Each row is a point. Any point is a mix of the corners, with weights that add up to 1. It lies inside the corners' shape when no weight is negative. Is each point inside? If not, which corners have a negative weight?
(in the rows, 128 means zero)

Corners:
(1): [142 192]
(2): [60 72]
(3): [195 126]
Points:
[81 86] => inside
[183 104] => outside (1)
[175 122] => inside
[144 137] => inside
[155 138] => inside

Corners:
(1): [ 82 104 119 214 194 135 135 207 129]
(2): [ 97 141 163 152 129 211  90 194 107]
(3): [168 118 176  74 124 130 106  80 231]
(4): [125 167 100  86 216  50 203  74 118]
(5): [165 168  95 150 151  65 170 147 141]
(6): [ 88  48  87 143 157 208 119 191 122]
(7): [123 103 130 159 136 165  31 182 107]
(8): [186 136 165  83 182  94 188  29 137]
(9): [137 132 185 114  87 111 154  41 170]
(10): [102 117 109 184 138 218  79 141 130]
Points:
[124 104 165 104 136 111 195  23 190] => outside (2, 5, 7)
[138 126 138 132 156 150 132 102 136] => inside
[120 118 125 156 144 165  84 153 124] => inside
[124 128 124 144 143 135 140 133 130] => outside (3)

Corners:
(1): [157 108 134 104 104  96 156 137  85 103 188 153 105 195 167 105 135 109
 109 129]
(2): [104 167 145 115 140 128 145 132 141 146  65 122 134 108 157 179  45 175
 143 170]
(3): [142  61 105  83 127 204  77 141 106 110 142  95  73 116 142 145 218  86
 121 146]
(4): [157 114  95  48 153 157  76 145 104 101 171 143  57 106 100 114 248  47
 196  93]
(5): [103  99 154  57  86 132  86 152 124 124 135 115  69 164  97  72 204  37
 143 142]
(6): [141  79  76  65 114 124  42 153  96  92 198  96  67 165  99  95 179  90
 151 146]
(7): [188 200 147 174  98  99 163 161 172 155 132 127 119 129 135 121  45 166
 106 109]
(8): [226 168 105 154 153  67 149 141 159  95 120 129 168 160 167  88 134 133
  90 126]
(9): [150 170 102 186  72  71 116 105 166 113 140 172 150 147 170 134 158 122
 115  61]
(10): [ 98  69 128  50 115 201  40 165 152 118 138 110  60 129 113  64 201 119
 139  98]
(11): [100 121 107 182 133 140 149 153  90 109 139 131 106  90 155  85  79 115
 100 132]
(12): [ 94 166 173 165 133  84 195 141 100 169 128  99 106 173 179 176  91 182
 132 144]
(13): [116  73 152  59 155 144  65 165 136  84 175  87  75  77 143 124 194  84
 116 127]
(14): [142 111 141 196 131 100 231 152 146 149 103 135  75 119 146 157  50 193
 153 110]
(15): [108 157 140 193 150  78 155 196 116 138 109 141 138 149 138 212  47 184
  80 131]
(16): [136 148 137 166 144 111 129 185 138 179 125 118 171 146 143 121   7 104
 155 175]
(17): [161 150 156 151  82  91 163 101 152 132 170 173 201 133 124 113 166 140
 146 163]
(18): [109 159 127 108  88  90 205 180 131 172  88 112 146 113 146 151  77 161
  89 116]
(19): [108 148 148 199 104 105 117 163 129 179 123 171 125 103 179 160  81 171
 145 191]
(20): [127  81 131  22 168 147  50 111 102 172 163 114  42 137  80 102 157  79
 156 128]
(21): [179 158 139 149  81  78  81 100  65 105 103 158 164 142 164 111 150 160
 114  80]
Points:
[128 120 121 121 124 132 108 142 125 134 127 127 107 128 132 115 140 125
 133 125] => outside (1, 7, 13)
[125 125 134 122 118 122 121 145 122 133 136 130 105 128 140 136 121 130
 134 131] => outside (8)
[130 116 131 107 123 126 121 154 126 126 139 122  99 127 137 124 142 120
 129 123] => inside
[124 115 135  90 136 126  79 148 106 117 150 128 112 140 130  98 159  95
 143 146] => outside (3, 7, 9, 14, 18)
[129 136 133 143 121 101 144 149 133 142 139 122 116 140 145 135  97 131
 123 142] => outside (4, 10, 21)
[129 123 125 108 125 128 108 145 125 128 132 121 105 131 136 129 127 128
 135 140] => inside

Corners:
(1): [152  43 141 182  68  79  95 143 140  47 176 122 175 139 188 158 144 170
 135 185]
(2): [187 137 174 139 116 136 150 183 166 113 159  58  78 147  60 106 115 123
 143 117]
(3): [ 62 180 167 129 106 101 172 140  94 148 155  95 169 107 115 187 107 164
 175 149]
(4): [ 80 167 149 187 200 149 134 175  35 140  88 169 127 112 124 123  84 145
 112 148]
(5): [161 132 142  52 107 133  91 249 139 163 171 100 102 157  72  95  91 156
 208  97]
(6): [ 96 157 116 103 111 101 108 111  81  82 117 129 131  65  70 109 171 120
 191 206]
(7): [105  23 100 111  67 154 107 141 192  89 109 134 147 159 153 186 140 165
  87 156]
(8): [179  26 136 111 135 115 113  80 162  85 120 132 210  76 191 153 137 158
  74 175]
(9): [158  85 135  98  91  86  92  69 132 122 129 127 162 127 182 162 202 192
  72 175]
(10): [116 153 141  71 141  69 122 181  64  92 126 104 169 170  87 139 109  95
 131 162]
(11): [150  92 113 175 120  76  71  80 196 143  91  85 183  84 122 139 113 160
 111 197]
(12): [116 200  90 156 156  65 121  70  87 120 163 206 181 135  78 164  87 126
 157 109]
(13): [ 75 163  92 181 133  38 143 158  76 154 124 183 182 106 124  95 179  81
 162  94]
(14): [196  51 113 129  34 153  76 145 166  73 155  60 172 114 183 123 132 159
  47 171]
(15): [110 195 103 131 114  89 163 129  69 176  52 114 123 141 123  92  54  98
 221 104]
(16): [188 115 185 116  90 124  75 204 172  58 100  82  78  68  43 159 123 149
 136 113]
(17): [139   9 129  87  73  75 111 128 119 136 140  83 122 102 119 145  94 152
  53 174]
(18): [170 124 159 117  96 132  94 172 136 133 157  74  43 104 108 203 101  82
 133 125]
(19): [110  78 140 142 110 131  80 133  74 123 138  98 195 121  71 149 142 147
 171  98]
(20): [ 75 174 206 139 127 142 119  78  97 146 123 163 169 116 123 102 125 114
 112 146]
(21): [ 76 165 110 159 171 102  96 123 112  68 149 103 133 106 142 111 105 112
 146  81]
Points:
[126 113 131 130 107 103 107 128 113 114 131 119 153 115 128 144 123 138
 130 148] => outside (2)
[140  96 115 112  85  89 103 141 129 108 132 116 157 117 119 151 139 139
 135 150] => outside (2, 4, 20, 21)
[127 116 140 131 113 109 109 138 125 109 143 114 144 117 118 140 125 138
 125 141] => outside (15)
[ 98 158 139 154 155 100 128 102  85 129 100 139 152  81 104 117 117 133
 150 138] => outside (1, 5, 7, 10, 14, 18)
[134 127 144 126 115 103 107 138 118 118 129 111 142 110 112 135 124 140
 131 146] => outside (7)
[125 142 139 125 121 110 114 137 122 108 130 110 135 120 121 147 111 133
 137 144] => outside (13, 17, 19)
[131 119 137 114 103 105 109 148 125 121 137 109 143 125 112 136 123 136
 144 135] => outside (4)
[130 120 119 119 114  79  95 121 109 112 123 117 173 113 111 116 132 131
 148 140] => outside (2, 3, 4, 7, 18)

Corners:
(1): [175 165 163 160  80  69 139 113  90   7  78 124 114 145 108 112 100 115
 146 106]
(2): [ 33 100 122  59 147 139 108 136  83 161 212 127 161 140 107 176 155 131
 142  95]
(3): [ 94 106  84 142 132  92 125 140 112 161 150 111 166 127 144 148  97  60
  89 153]
(4): [ 97 103 105  49 187 101 113  78 111 131 193  98  91 147 172 163 140 117
 121 138]
(5): [ 80  71  97 106 133 120 131 134  95 142 244 152 102 122 173 135 151 117
 145 153]
(6): [114 118 148 114 106 141 180 160 111 159 102 103 154  58 146 159 154 140
 167 124]
(7): [ 84 134 150  97 157  79 117 147 122 140 170 127  72 137 178 173 130  87
  91 117]
(8): [175 128 132  74 122 115 163 183 144  78 103 121 159  80 167  96 104 131
 154  94]
(9): [ 87  73 103  71 128 109  86 143  62 120 172 145 110 143 148 179 118 126
 107 175]
(10): [145 167 110 118 154 107 169 195  57 171 123 127 183  80 187 163 124 122
 175 128]
(11): [142 126 169 149 107 119 117 146  99  87 121  67  99 161 140 105 109 166
 130  88]
(12): [141 161 116 126 103 134 150 114  87  56 155 117  94  82 160  82 150 162
  83  91]
(13): [ 71  80  40 117 145 123 130 143 112 148 149 190 130 122 111 108 159 150
 127 108]
(14): [129 133 111  99 136 137 118 130 137 145 190 151 101 153 115 149 122 124
 125 216]
(15): [186 128 149 116 115 128 137 125 146  83 130 150 176  73 159 159 109 170
 146 100]
(16): [142 160 139 172 100 135  85 121 131   8  91  92  75  89 106  74  86 145
 143  97]
(17): [160 133 100 183 153 124 131 144 116  24 131 102  51 134 114 138 135  81
  92 122]
(18): [138 155  68 128  68 158 165 159 170  85 114 103 118  86 151 127 132 164
 177  82]
(19): [ 56 114 129 103 148 167 161 117 132 119 144 150 172 128 175 147  77 141
 134 145]
(20): [ 99 104  77 114 130 174  96 119 111 153 154 192 148 137 184 143 165  68
 111 156]
(21): [112 156 136 180 105 110 118 140 131  16 101  92 126 133 144 101 181 174
 121 121]
Points:
[112 118  94 124 133 110 128 134 104 101 148 130 106 131 158 126 109 103
 111 128] => outside (2, 6, 14, 15, 21)
[118 130  96 101 135 138 124 137 129 111 151 139 125 109 143 138 116 119
 129 130] => outside (1, 5, 6, 11, 21)
[115 105  64 124 117 151 127 139 146  94 148 117 104 107 117  77 161 139
 129 103] => outside (1, 7, 9, 10, 15, 19)
[123 127 104 114 119 134 141 129 120  95 129 133 139 108 141 134 136 133
 120 121] => outside (5, 7, 10, 11, 16)
[107 114 116 106 132 123 132 126 120 112 160 132 119 130 149 141 133 125
 117 132] => outside (10, 16)

Corners:
(1): [141 165 150  75 110  84 138 153 176  94 203 143 182 119 191  86 226  45
 146 118]
(2): [186 117 186  84 157 120 119  99 106 105 124 135 127  68 131  51 160 111
 141 131]
(3): [ 59  78  66 195 133 101  75 101 131 115 131 137 150 100 141 170 171 100
 129  21]
(4): [ 37 194 116  35 114  96 122  78  91 183  87  94  73 107 136  78 217 149
 172 146]
(5): [163 149 135 121 155 119 160 147  92 128  57 139 112 175 193  71 153 146
  82 122]
(6): [143 147 184 187 113  95  52  56 137 148 145 142  67  59  81 146 140 181
  85 145]
(7): [193  97  71  85  81 145  96  78  97 148 128 202  94 137  95 144 108 226
 162 211]
(8): [193 149  85 113 164 132  81 161 157 125  79 159 147 205  71 146  95  65
 151  96]
(9): [171 111  46  84 116 103 128 116 146 130 106 123  37 142 136  85 120  77
  92 130]
(10): [128 151 128 182 124 100 124 112 127 194 127 198 110 120 168 168  81 161
 172 195]
(11): [101 154 101 115 131 161  35  87  80 193 170 138  64 153  47  50 119 125
 172  82]
(12): [185 183 100  99 110 184  82 113 124 139  80 121 116  81 145  20 135  74
 131 145]
(13): [ 40 174  85 199 141  94  71 144 159 213 160  93  97  99  46  70  56 195
 151 144]
(14): [100 120 118 221  96  69 144 187 158 149  89 223  90 218 148 138  58 214
 184 125]
(15): [107  83 188 220 188 122 159 147 182 113 132 118 101 178 143 114 124 176
 124 174]
(16): [ 28 109 123  35  63 171  23  86 171 194 190 142 117  95  92 163  82 179
 181 100]
(17): [ 38 106 134 113  62 150  93  58 167 108 164 187 177 115 110 191  72 129
 144 145]
(18): [204 124   7 112 199 182  98 173  74  54  99  43  52 192 124  31  75  55
 168  54]
(19): [110 141  29 179 170 192 197 122 195 172  80  66  49 220  24 144  58 200
 107  81]
(20): [160  63 164 122 113 132  58 131  80 112 155  60 115  62  70 160 166 111
 113 147]
(21): [147 124 168 109  85  45  94  71  98 119 129  86 199 158 180 195 211  59
 167  98]
Points:
[ 85 141 154 136  93  99  80 116 136 159 146 169 144 122 137 137 141 152
 162 145] => outside (2, 9, 18, 19)
[ 79 164 115  79  72 124  40  75 138 133 169 173 170 100 107 110 136 103
 193  92] => outside (5, 9, 10, 15, 19, 20)
[136 122 111 116 119 130 107 114 137 129 118 144 111 146 123 126 121 121
 141 122] => outside (13)
[124 129 124 131 133 122  97 116 123 142 130 115 102 116 105 105 128 138
 140 131] => inside
[142 132  66 116 139 163  87 108 139 134 145 140  81 134  91  77  86 121
 151 116] => outside (4, 5, 14, 20, 21)
[ 96 148 108 109 147 139 106 119 145 166 129  77 103 136  92  79 151 116
 132  97] => outside (6, 7, 10, 14, 17, 18)
[121 118 114 132 129 135  96 116 136 132 136 129 104 115 104 114 118 130
 140 130] => outside (5, 21)
[105 138  98 150 129 127  98 110 130 148 105 118  93 143 103 121 108 122
 145 121] => outside (1, 2, 5, 7, 16)

Corners:
(1): [171 154 152 125  60  99 126 117 152 103 101 127  97 146 248 162  89 158
  84 109]
(2): [214  28 139 109 110 142 143 144  12 148 162 120 145 178 151 132 102 163
  75 116]
(3): [ 85 126 119  84 111 116 141 124 140 157 141 118 145 130 159 110 110 142
 105  66]
(4): [124  17 175  83 170 159 122 138 145 108 155 195 138 165 154 120 132 132
 108 109]
(5): [ 92 133  93 173 134  81 177 121 103 116 159 105 133 177 121 138 132 130
 103 124]
(6): [119  98 136 119 166 183 114 114 145 113  89 155 141 149 129 123  87 171
 156 135]
(7): [124 145 116 127 103  99 106 143 116  91 147 115 108 112  95 117 114 177
 121 122]
(8): [120  74 125  58 163 164  72 121 135 105  41 114 153 144 107 148 152 159
 139 143]
(9): [ 89 117 140 115  75  92 123 132 131 108 165 124 104 156 104 121 111  25
 135 116]
(10): [102 119 128 110 167  92  92 100 130 146 121 111 133 162 101 122 134 162
 130 112]
(11): [104 127 156 106 140 119 145 162 132 115 165 115 136 147 107 140  97 127
 141 153]
(12): [116  96  93  75 176  70  88 126 141 147  97 133 145 112  92 148 134 145
 131 157]
(13): [103 112 119  63 147 124  85 178 146 164  93 104 105 134 129 152 106 166
 140  91]
(14): [109 144 132 241  90 149 152 114  58 132 180 117 141 112 121 126 145 111
 151 103]
(15): [ 97 133 147 164 118 128 184 122 150  93 154 129  73 125 108 117 110 128
 168 181]
(16): [115 107 144 249 115 116 193 122 142 117 206 100 131 144 187 115 112  69
 105 130]
(17): [149 135 100 171  95 102 134 132 147 118 128 134 149 137 116 137 168 101
 153 162]
(18): [131 123 108  93 141 135  98 143 100 131 168 108 115 140  99 140 147  20
 110 162]
(19): [169 137 149 113 103 120 139 124 136 119 142 105 126 126 122 144  92 160
 137  76]
(20): [107 138 110  76  90 164 102 123 138 113 161 109 132 143 125 161 106 164
 155  86]
(21): [138 126  98  79 135 107 112 136 111 115 131 107 117 137 143 138  98 164
 170  78]
Points:
[119 105 128 104 135 125 116 129 117 123 131 127 128 142 120 136 119 146
 129 116] => outside (16, 17)
[124 108 131 123 117 120 130 130 121 121 139 122 128 144 131 132 114 136
 129 119] => outside (18)
[128 115 112 154 122 106 149 125  94 123 162  97 134 148  97 140 136 100
 139 150] => outside (1, 3, 4, 6, 7, 13)
[122 105 132 111 121 122 122 134 121 119 149 127 124 145 124 129 119 111
 123 121] => inside
[123 112 130 107 128 120 123 133 135 118 127 123 122 145 134 136 111 139
 127 125] => outside (14)
[122 113 131 128 125 116 128 131 123 123 140 123 127 142 126 130 123 123
 128 123] => outside (20)
[118 115 136 132 116 122 127 136 115 132 158 119 125 141 139 134 109 128
 115 103] => outside (8, 15, 17, 21)
[130 104 138 125 133 138 120 106 127 113 118 131 127 131 146 127 110 184
 131 113] => outside (5, 9, 11, 13, 17, 18)

Corners:
(1): [149 170 194 126 161  97 130 160 107  40  92 103 123 120  98 116 134 144
 134 148]
(2): [128 110 110 100  86 109  71 156 116 173  99 191  89  88 205  31 186 124
 118 176]
(3): [152 135 154 106 182  75 151 152 175 105 122 140  81 106 115 197 164  50
 141  88]
(4): [ 45  79 249  89 138 177  78 191  64 113 155 110 153 172 108 178 152 105
 118  66]
(5): [110 124  95  86 128 145 183  61 124 149 130 167 100 168 147  59 145 124
 112 166]
(6): [105 159 243  54 226 102 153 148 168 149  42  43 140 136 143 145 109 128
 104 164]
(7): [ 63  85 125 105  99  79 114  65 139 150 151 151 184 163 147 174 142 122
  80 105]
(8): [148 192 113  98 126 159 145 105 115 165 155 104 109  73 180  90 178 163
  94 146]
(9): [ 47 110 170  80  77 144 174 151  60 146 147 122  76 174 157 195 116  51
 108  84]
(10): [ 77 154 128 160 114 128  50  33 182 205 117 108  96 221  70 139 199 205
  60 107]
(11): [137 142  76 195 188 124 129 106 188  77  86 162  65 172 165  90  93 184
  81 141]
(12): [ 57 170 111  42 116 136  39 119 107 144 131 114 176  97 149 164 192  95
 103  67]
(13): [128  68 182  68 166  97 178 178  50  88 130  84  89 180 127 207  90  28
 132 146]
(14): [132 112 196  42 121 168 151 147 138  96 154  93  97  64 106  87  93  98
  95 132]
(15): [ 35  68 137  63 143  98  96 220  47  69 133  93 180  76  96 180  88 100
 171  43]
(16): [152 212 158 125 130 140 108 115 168 134  63  90 107  59 194  56 145 122
 157 174]
(17): [124 133  43 146 101 139 173 175  98  79 146 158 183 101  76 167  48  94
 145 148]
(18): [ 88 161 209  86 172  89  45 199  43 187 155 120 197 194 127 163  83 127
 149 122]
(19): [111 194  72  82  81 219 123 128 177  92 141 106 203 137 150 100 124 178
 103  99]
(20): [107  87 108 132 118 123 104  60  89 175  62 151  93 134 143  56 116 166
  56  78]
(21): [167 164  80 120 114 144 139  58 178 139  87 149  90 142 117 156 125 168
 114 161]
Points:
[104 138 180  86 161 124 126 142 125 134 102  97 132 138 134 140 123 121
 112 132] => inside
[105 120 138  98 141 145 136 155 120 115 113 139 121 120 139 102  98 120
 131 122] => outside (1, 7, 8, 10, 12, 13)
[109 126 141 123 150 126 132 127 124 117 123 124 118 165 120 141 110 138
 105 123] => outside (2, 12, 16)
[ 81 104 195  77 160 105 112 222  56 100 154 112 154 127 126 186 105  74
 141 105] => outside (5, 10, 16, 19, 20, 21)
[123 148 141 112 146 131 124 112 136 131 110 117 128 138 138 113 128 130
 102 126] => outside (2, 9, 15, 21)
[103 126 146 104 127 120 112 122 118 135 121 129 132 136 138 129 136 127
 107 119] => inside
[112 135 137  92 131 122 123 131 115 132 123 121 127 129 139 129 124 116
 115 129] => outside (4)

Corners:
(1): [147 115 221 161  99  75 116 155 132  86 143 105 117 121 112 104  94 168
 137 177]
(2): [ 69  78 126 141 155 130 115 132 122 197 164  95 106 131 207 116 236  58
 118 123]
(3): [134 143 220 111 198 146 119 151 179 147 149 141  36 111  89 168  55 117
 161 107]
(4): [140 196 181 136 130 174 174 155 174 114 184 117  78  76 140 154  60 196
 170 100]
(5): [137  85  99 190   7  51  89 104 127  96  90 142 131 174 170 112  97 163
 125 105]
(6): [106 141 119 144 108 131 131 136  71  82 111 123 103  98 120  91 147 196
 121 119]
(7): [125 128 155 142 176 117 146 151 160 153 155 207  43 119  90 124 115 196
 146 127]
(8): [ 77  80 108 133 126 163 114  93 146 202 150 113 118 101 149 152 195  67
  87 175]
(9): [100 138  59 164  58  74  70 120 103 130  69 108 137 128 162 150 166 165
 134 181]
(10): [ 95  35  72 160 123 147  93 125 122 213 120  79 222 150 141 103 185  86
 130 109]
(11): [159 145 134 135  85  82 128 187 104 168 151 101 121  66  98 148  74 144
 141  99]
(12): [144 129 132 246  80  46 113  93  71  94  70 132 217 145 137 106 114 169
  94 117]
(13): [174 189 151 162  75  93 104 108 104 126 125 119 185 167 132  69 167 149
 123 145]
(14): [143 107 139  86 178 139 186 114 138 121 151 144 119  79 111 131 112 129
 149 127]
(15): [130 111 151  71 108 148 228 138 158 170 125 116 137 160 140 137 134 147
 102  92]
(16): [139 136 166 161 132 142 168 216 138 112 189 176  77 110 128 215 114 156
 117 103]
(17): [105 111  42 160 101 102  93 114 145 125 104 114 214 150 182  58 146  98
  73  97]
(18): [100 163 149 180  77 121 164 144 149 109 124 151 148  88 108 148 101 107
 156 154]
(19): [177 157 153 114 157 174 178 155 151 212 121 193  79 153 139 130  89 106
 130 136]
(20): [ 55 148 125 172  83  82  93 143  93 124 179 158 153 137 208  75  62 154
 142 138]
(21): [128 112  38 147 182 112 127 105 108 148 139  41 109 181 137 115 178  42
  90 114]
Points:
[137 131 123 158 122 118 114 139 128 147 132 134 120 134 131 120 111 144
 125 122] => outside (2, 14, 15, 18)
[120 128 151 158 115 111 139 137 132 106 151 138 107 127 140 129 120 147
 121 120] => outside (9, 10, 11, 19)
[103 133 126 154 107 106 122 139 116 134 150 136 135 132 161 111 109 139
 129 129] => inside
[122 135 128 151 117 120 132 138 136 129 140 128 131 120 145 120 115 142
 126 119] => inside

Corners:
(1): [141 158 158 168 123 150 129  99  87 179 152 134 143 151  96 154 113  81
 110  97]
(2): [158 132 123 172 168 118 112 131  74 117 154 159 106 108 112  77 173 171
 144  83]
(3): [164 129 156 197 215  93 111  47 117 173 198 131 114 106 132  86 174 150
 153 101]
(4): [143 112  88 125  68 151 179 167 135 164  91 130 173 133 152 176  54 184
 170 130]
(5): [166  42  52  95 108  71 120 126 100  69 158 105 187 117 125 105 100 203
 162  86]
(6): [146 178 137 110 102 124 147 143 137 143 110 141 173 194 126 149 197 110
  80 176]
(7): [130 115 143  87   7 141 140 135 141 145  99 137 148 137 187 123 107  96
 178 120]
(8): [121 157 146 181 111 130 155  79  75 200 116 127  94 123 125 110 202 126
 100 204]
(9): [ 76 152 152 164  16 182 165 224 137 179  85 119 182 149  97 154 168  61
 104 218]
(10): [169 146 224 144 117 173 119  67  59 166 165 180 131 147  88  93 154 159
 118 148]
(11): [198 111  63 112 188  29 133  51 169  68 182 158  98  53  92 137 109 220
 142 105]
(12): [ 61 172 175 128  57 185 114 168  87 156 145 128 124 159 126 166 151 115
 136 211]
(13): [172  66  52 158 202  65  91  64 164 145 169 141  90 151  82  84 122 187
 147  97]
(14): [100 168 115 136 109 147 118 179  98 152 117 127 157 155 146 110  95  89
 113 212]
(15): [118 134 137  80  89 158 178 184 114 177  71 121 157 120 158 135 131  88
 105 166]
(16): [ 60 121 128 106  47 156 105 110 116 184  59 174 151 151 149 171 139 114
 126 165]
(17): [172 116  73  58  88  36  94 138 172 134 118  81 168  82 145 114  66 202
 182  57]
(18): [122 106 190 202 111  89 123 133  53 152 146 133 138 166 111 142 162 147
  96 128]
(19): [206  87  87 140 169  59  25  69 137  57 148  61 154  63 148 110  90 202
 128  83]
(20): [140  89  62  84  80 107 111 157 171 116 156 118 176 125 194  82  46 206
 118  96]
(21): [158 144 122 174 114 183  85 151  52 209 127 156 144 159 128 176 188  73
  77 211]
Points:
[118 123 119 137  99 120 123 129 122 141 125 130 141 133 133 144 140 137
 120 168] => outside (1, 2, 10, 17)
[ 96 134 157 129  24 190 147 174  77 195  97 149 165 160 136 157 126 105
 121 156] => outside (3, 6, 11, 13, 14, 19)
[137 125 116 133 113 130 117 119 118 142 131 136 143 136 131 123 132 139
 123 145] => outside (17, 18)
[127 131 126 128  98 128 123 130 110 140 137 131 140 133 128 134 129 138
 134 149] => inside
[136 116 117 128 108 113 117 119 121 133 129 126 146 124 132 122 122 153
 136 126] => outside (21)
[172 143 159 165 134 113  93  91  93 141 159 116 132  96 118 117 123 161
 144 117] => outside (5, 6, 13, 15, 16, 20)
